Each wall is flat, endless, passes through zero and stands at right angles to its row. A trip goes straight from one point to another. List the walls that it crosses, first one first.

Walls:
(1): [ 1.4  1.6 -2.9]
(2): [-0.5  6.1 -1.7]
(3): [-4.9 -0.2  0.4]
(4): [-1.2  0.5  5.6]
(5): [-0.8 -0.6  2.2]
(6): [-6.6 -3.2 -1.5]
Trips:
[ 5.5 -5.2  3.6] to [ 5.6 -7.6 -2.8] -> 4, 5, 1
[ 0.2  4.0 -0.1] to [-6.5 -3.8  0.5] -> 3, 6, 5, 1, 2
[-0.8  3.6 -5.6] to [-3.0  2.5  5.4] -> 4, 5, 1
[ 1.6  0.0 -2.2] to [ 4.8 -1.2 -1.2] -> 2

Walls:
(1): [ 0.1 -2.5 -0.8 -5.3  3.4 -0.5]
(2): [ 0.0  2.8 -3.7 -3.7 -2.4 -3.3]
(3): [0.8 3.2 4.3 2.7 1.3 1.6]
(4): [-8.0 -0.5  2.4 -7.8 -1.7 -3.7]
(5): [-2.1 -1.2 -0.2  4.5 -0.2  1.5]
(6): [ 1.8  3.3 -7.8 -2.6 -5.0 -4.7]
Trips:
[ -5.4   5.2   5.6  -5.7 -10.2  -2.2] to [-5.5  2.3 -5.6  1.2  1.2 -4.7] -> 3, 5
[ 0.0  6.2 -3.4  3.8 -2.7 -1.4] to [ 0.0 -2.1 -8.5  3.1  5.7 -3.6] -> 3, 1
[ 0.4 -7.8  5.7 -3.2 -1.8  3.1] to [-2.4 -1.8 -3.6  2.0  8.2 -7.2] -> 5, 2, 6

Walls:
(1): [-0.9  0.0 -4.1  1.6  1.3 -0.3  1.5 -3.7  1.6]
(2): [-5.4 -2.2  3.6 -0.6  0.6  1.3 -0.7 -1.0  2.8]
(3): [ 4.6  6.8 -4.9  1.2 -0.1  2.3  3.2  3.5  2.0]
(4): [ 0.9 -0.6 -3.9 -0.8 -2.3  3.5  4.4  2.8  1.0]
(5): [-1.9  0.8  4.8 -5.3 -0.6 -0.8  0.1  4.0  7.9]
(6): [  1.8  -3.7   2.8 -11.6   0.3   3.8  -4.9   0.6  -2.6]
(7): [ 3.4 -2.7 -4.9 -1.7  5.2 -3.4 -2.1 -2.7  1.9]
Trips:
[-1.2  8.9 -2.6  2.9 -3.9  8.6 -1.6  5.9  1.0] to [ -4.3   1.2   1.5   2.6   3.4  -0.3   5.6 -10.0  -0.3] -> 5, 1, 2, 4, 3, 7
[ 4.8  0.3 -1.2  1.3  1.5  6.8  3.0 -7.2 -7.5] to [ 2.8  5.3  1.3 -4.7 -3.4 -2.6 -3.5 -1.0  3.2] -> 4, 1, 5
[ 2.1  0.0  1.0  1.2  0.8  3.1  0.4 -1.5 -2.3] to [ 0.4  1.1 -0.4  5.1  3.6  2.2  5.1 -0.8 -0.2] -> 1, 6
[-2.5  2.4  2.9  3.0 -7.7  1.4  2.8 -3.5 -5.1] to [ 1.3  1.1  3.4 -2.9  1.2 -5.9  7.0  1.6  0.1] -> 2, 5, 3
[-2.0 -2.8  2.3  5.2 -1.8 -1.1 -1.9 -6.1 -4.6] to [ 1.3 -5.4  1.1  0.2  2.1  3.2  3.2  5.6  0.5] -> 1, 4, 6, 5, 3
[-4.8 -4.7  9.3  3.8  1.1  1.4 -2.7  2.6 -7.4] to [-0.6  0.7 -1.9  1.0  4.6  5.6 -3.4 13.5  1.6] -> 5, 4, 3, 2

Walls:
(1): [-3.5  3.4  4.8 -0.3  6.7 -3.4  6.2 -3.3 -1.5  1.3 -3.8 -5.9]
(2): [-1.4  0.3 -3.5 -1.0  1.5  0.6  1.9 -5.5 -1.8 -3.0 -4.0  1.1]
(3): [-4.4 -1.9 -2.7 -3.2  0.6  0.5 -0.2  4.3  3.9  7.1 -1.6  6.5]
(4): [-1.2  5.3 -5.9 -4.7 -2.5 -2.5  0.0  3.8  6.9 -0.6  7.0  2.3]
(5): [-6.5  2.0  2.7  3.0  2.7  1.2 -8.5  2.6 -7.1 -0.4  0.5  3.7]
(6): [-1.0  3.5 -5.5  1.5 -2.9 -4.6  8.9 -1.7 -0.3  1.5 -1.6 -2.3]
Trips:
[-7.8  1.5 -0.5 -2.4  2.9  1.4  0.7  6.2 -3.6 -1.8  0.7  0.4] to [ 2.1 -4.6  2.5  0.5  1.2  2.9  1.6  1.9  6.8  1.4 -0.2 -2.0] -> 5, 4, 1
[ 1.4 -1.2  1.6  4.1 -1.3 -4.2 10.6  1.7  4.8 -3.7 -0.1  7.9] to [ 4.9 -2.1 -6.1  1.8  0.3 -4.1 -2.0 -0.7  2.1 -0.2 -4.4  1.8] -> 1
[-0.1 -4.5 -0.7  1.7  0.4  1.7  4.8 -2.0 -6.8 -5.2  3.7  3.1] to [ 0.4 -4.8  1.0  0.3 -2.2  0.7 -2.7  0.9 -3.8 -4.4 -5.1 -0.8] -> 6
[-1.6  2.8  3.9  1.9 -1.0  2.6 -3.1  0.7 -2.2 -2.2  3.6  0.8] to [ -6.3  -6.1   1.4   3.2   0.2  -0.4 -10.4  -0.8   0.0  -0.2  -1.9   0.1] -> 3

Walls:
(1): [-2.4 -1.2 -0.9  5.1 -1.8  5.8  5.8  2.1  0.1  2.0  0.4 -5.5 -1.1 -5.2
  0.9  5.7  5.1 -1.5]
(2): [-3.0 -4.0  2.2  9.0  2.2  0.2  3.4 -5.3  4.9 -3.4 -1.8 -0.2  7.1  1.5
 -7.4 -5.1 -2.5  3.4]
(3): [-2.5 -0.9  0.3 -1.2  2.3  4.4 -3.1 -6.7 -0.5  4.2  4.8  0.6 -1.1  0.5
  1.3  1.1  1.7  3.4]
Trips:
[ 6.7  6.5  2.6 -4.0 -1.9  0.7 -3.2  0.1 -1.5  9.5 -4.2  3.2  1.3  2.3
  3.9  1.7  2.8 -6.2] to [-2.6 -7.1  1.2  3.2 -1.9 -4.3  1.9  2.6 -7.9  1.8  2.3  0.9  1.8  2.1
  5.1  0.5 -1.5 -1.5] -> 3, 1
[ 8.7  2.0  4.7 -6.2  2.9 -0.5  7.0 -7.5 -4.4 -1.4 -0.8 -1.8  6.7 -0.4
 -0.7  2.7 -0.3 -2.4] to [ 0.0  2.5  2.0  3.9 -0.8  4.5  0.0 -6.4  0.2 -3.3 -1.0 -1.6 -4.4 -0.2
 -5.9  0.9 -4.5 -2.0] -> 3, 1
[-0.7  1.7  0.5  0.9  3.0  2.9  3.0 -0.4 -1.5  1.7  0.8 -0.4  0.3 -2.7
 -0.2 -2.0  2.7  1.2] to [ 1.0 -5.5 -2.6  7.6  1.7  3.0 -0.6  0.3  1.8 -2.3  0.8  5.7 -5.9  1.6
 -4.4  2.9  2.0  0.5] -> none
[ 5.9 -0.3 -5.8  2.9  1.0  3.0 -4.4  4.3 -1.6 -5.5  1.1 -0.2  4.0  2.5
 11.5 -0.1  6.2  7.8] to [ 7.7  3.5  1.9  1.9 -1.5 -4.1 -0.2  3.0 -0.1  0.0  0.6 -1.3  7.1  3.8
  3.7  4.9 -4.4  4.1] -> 1, 3
[  5.4  -2.3   0.7   0.6  -5.8  -6.7   6.4  -5.0  -1.9  -3.9   0.6  -0.7
 -13.8  -0.4   2.0   3.4   1.9  -1.5] to [ 2.6 -6.8  6.3  7.7  0.9  0.8  0.1  7.2 -3.7 -0.4  0.1  4.3  1.2 -0.1
 -7.3 -5.9  2.2 -5.4] -> 2
[ 2.8 -2.5  1.0  0.8 -2.0  0.0 -0.5  5.9  0.0  2.3  1.3  9.2 -6.4 -4.6
 -4.8 -0.3 -2.8 -1.6] to [ 1.3 -5.0 -4.2  0.0  4.1  2.4 -1.5  4.3  2.0  4.7 -3.5  1.5 -8.3 -1.3
 -2.3  2.9 -3.0 -3.9] -> 1
[-5.2  2.9 -2.8  5.7  3.6 -0.2  1.6 -3.8  1.5  5.2  4.1 -4.0  3.3 -1.0
 -3.3 -3.3 -3.6  2.1] to [-2.3  2.1  6.7 -4.1 -1.5 -0.5  0.9  1.7  6.2 -3.0  0.1 -5.8 -2.0  3.3
 -4.3 -0.1 -6.6  2.1] -> 1, 3
[ 1.5  4.4  3.4 -0.4 -2.4  0.8  2.5 -3.2  0.8  0.6 -4.4 -3.8 -1.9  2.7
  5.1 -4.0  1.3 -4.1] to [-1.6  0.2  5.5 -3.7  6.1 -2.0  5.4 -1.3 -3.7  1.9  0.0  1.1  2.1  0.7
  2.5 -4.4 -4.5  1.2] -> 1, 2, 3

Walls:
(1): [ -4.1   3.6  -0.9  -2.2   3.8  -2.8 -10.7  -2.3   0.9  -0.5   6.2  -2.2
  -7.9  -4.1   4.1  -5.5   2.9  -3.7  -2.4   2.9  -0.7  -0.2   3.0   4.2]
(2): [ 1.9  4.5  0.4  5.1 -8.3  3.7 -0.1  0.4 -2.6 -3.5  2.2 -0.5 -4.7  1.3
  1.3  5.1 -1.7 -2.5  0.3  0.3  6.7  6.1 -1.7  1.6]
(3): [ 6.0  0.4 -1.2  2.1 -0.7 -1.3 10.0 -9.0 -3.9  3.5  0.8  3.2  0.8  7.4
  0.1 -1.7  4.8 -4.6  3.3  3.0 -1.4 -1.7 -5.3 -1.6]
(4): [ 3.5 -4.2 -0.8  3.8 -1.2  1.8 -3.4 10.1  1.9 -4.5  2.9 -1.9 -1.8 -2.1
  0.7 -7.4  0.1  3.9 -4.3 -4.3  0.3 -7.1 -1.4  4.1]
(5): [-5.6  7.5 -2.2 -3.5 -3.1  4.9  3.7 -3.3  0.6 -1.6 -7.7 -2.9  0.1  5.0
 -0.8 -5.4 -0.6 -0.4 -0.4 -4.8 -2.9 -2.3 -1.4  0.8]
(6): [-3.4 -3.2  3.6 -1.4  0.3  1.2 -1.9  1.7 -4.7  5.7  2.5 -3.2  1.3 -1.8
 -0.6  0.3  0.2 -4.1 -1.0  0.7  0.1  2.0 -0.7 -1.3]
(7): [-4.3 -1.7 -6.4  1.6  4.6 -2.1  2.2  1.8  8.3 -4.9 -1.3 -0.6 -3.7 16.0
 -5.5 -3.6  4.6  2.6 -1.1  1.0 -8.5 -5.1 -8.6 -4.8]
(8): [-3.1 -0.1 -6.8 -3.8 -0.5 -2.1 -3.0  5.7 -2.1 -1.4  1.7  0.4 -1.3  4.6
  3.0 -3.7  5.9 -3.7 -3.0 -1.9 -2.3  2.3  4.0  0.5]
Trips:
[-1.4 -3.2 -0.1 -5.8  5.8  3.6  3.4 -1.6 -1.1  1.8  1.8  2.2 -2.7  0.9
  7.3 -4.3  0.1 -0.3  2.3  7.8 -3.9  0.5 -0.9 -2.3] to [ 2.7  1.7  3.0  0.4 -2.0 -2.9 -0.2 -2.0  0.5  1.5  7.6  7.5  2.3 -2.3
  4.9  2.3 -0.5  2.9  1.2 -3.6 -5.2  2.1  3.7 -4.9] -> 7, 6, 8, 1
[-2.4 -3.3 -0.8 -3.5  1.5 -4.3  1.3  6.0 -2.6 -3.1  0.6 -6.1  0.1 -5.7
  2.5 -3.0 -3.8  1.7  5.3 -5.1 -4.5  5.0  1.2 -0.3] to [-4.5 -2.3  3.2 -1.1 -3.3 -7.7 -8.7  1.5 -1.7  0.1  0.4  0.7  2.3  3.5
 -1.3  0.1  1.9  2.9  8.7 -3.0 -7.2  3.4 -0.3  5.1] -> 7, 4
